Rows are points. To make a cloud, some directions were put in groups of two or more. Within a group, all points are equally far from the middle, so they leave a hole (a ring in 2 directions, a hollow ball in 3). The other directions are filled evenly. Then the cloud was stretched, turned, moved and blurred a little. Count the holes, and give their numbers of directions, smallest first.

Cloud, 22 rows:
[[ 24 -53 -12]
 [ 37 -42 -30]
 [ 32   8 -28]
 [  3 -47 -17]
 [ -4  33  -7]
 [ -4  31 -16]
 [-26 -30  19]
 [  8  25 -22]
 [-36  32   6]
 [ 12 -52  -3]
 [ 37 -38 -34]
 [ 24 -34 -40]
 [-11 -30  28]
 [ 28 -51 -16]
 [-34  -6 -20]
 [ -6  19  28]
 [-12 -11 -36]
 [-19  -9 -33]
 [-24 -29  23]
 [-44 -10  11]
 [ 42 -20   7]
 [ 44  -8 -27]]
Holes: 1 (3)

Cloud:
[[ 17  14 -28  13]
 [  4   0  11  55]
 [ 21   1 -31 -16]
 [-60 -21  -7  39]
 [ 16  13 -26  19]
 [ -8  18  22  46]
 [ 12  -6 -42 -19]
 [ 18  10 -33   0]
 [-57 -27  21 -30]
 [-60  -9 -11  34]
 [-12  -2 -41  24]
 [  0 -47   2  53]
 [-36   2 -43 -26]
 [  5 -53  16  37]
 [ 11 -53  -9  -8]
 [-28 -39 -33 -35]
 [  4  17   5 -27]
 [  4  28   3 -20]
 [-16  18  14 -36]
 [  4 -12  17 -25]
 [  3 -40 -33 -27]
 [  5 -19   4  58]
 [-41   9 -39   0]
 [-17 -57 -25 -21]
 [  5  16   6 -27]
 [  2 -20 -44 -27]
 [  3  31   3 -17]
 [-54 -13   5 -44]]
Holes: 2 (2, 2)

Cloud:
[[-33 -45 -23  21 -16  10]
 [-39 -22  -4   1  -5  17]
 [ 41  19  36  -6  34  -5]
 [ 13   4   4 -29 -13  17]
 [ 19  -1   3  12  -2   5]
 [ 11  41   8 -52  -6  30]
 [-19   5  55 -15  24   4]
 [-40 -47   4  31 -12  26]
 [  7  16 -19 -33 -41  -4]
 [ 15   0 -28  31 -28 -13]
 [-20  23 -17  -5   4  23]
 [ -9  -1  -2 -10   1 -18]
 [-63 -13  -8 -16 -28  11]
 [ 22  42  -9 -25 -20  -7]
 [  5  34   2 -38  34   7]
 [-46  10 -25   0 -14 -27]
 [  4   6 -37  15 -41   6]
 [ -2 -17 -35  27   9   2]
 [ 12 -11 -37  22  -5 -20]
 [ 28  37  -8   3   1 -38]
 [ 38  12  39 -10  11   6]
 [  9  10 -54   2   9 -24]
 [-21  25 -21 -15  -3 -25]
 [-14  -8 -22 -13  16   7]
 [-31 -28 -13  37 -10  21]
 [  6  18 -43   8  23   7]
 [ 56  23  21   3   3   4]
 [ -5  -2   3 -18  16  14]
 [-29  -1  24  -4  -9   5]
 [ -1 -31  42  11  39  -7]
 [-46 -13   7  -2 -15 -19]
 [ -7  28  12 -62   6   2]
 [-20 -16  -6   7  14   9]
 [-17 -22  -8  17  29 -24]
 [-21 -45  35  12   5  37]
 [ 14  16 -95   1   2  -7]
 [-22  -7  -5  37 -17  20]
 [  3 -11  -1  -3  28 -16]
 [-17  25 -49  11 -10 -17]
 [ 12 -22 -17 -25   2   6]
 [-20 -23 -27 -14  17   7]
 [ 15  21  16  25  12  11]
 [-14  -8 -37  18 -17  26]
 [-43  -8 -16 -24  -1  -8]
 [  4   0  12  -1  31  16]
 [ 36  36  51 -24  13 -18]
 [-27  -2  19 -25  33 -30]
 [-15  -3  56 -48  26   6]
 [-31  16  -9   8 -14 -28]
 [  7 -16 -29  19  11 -14]
 [ -5  17 -35 -26 -36  16]
 [ -4  25  58 -25 -13  18]
 [  2  23  -9 -28 -13  -7]
 [ 14  16  12 -18 -22  24]
 [-11  14   4 -37 -21  12]]
Holes: 0
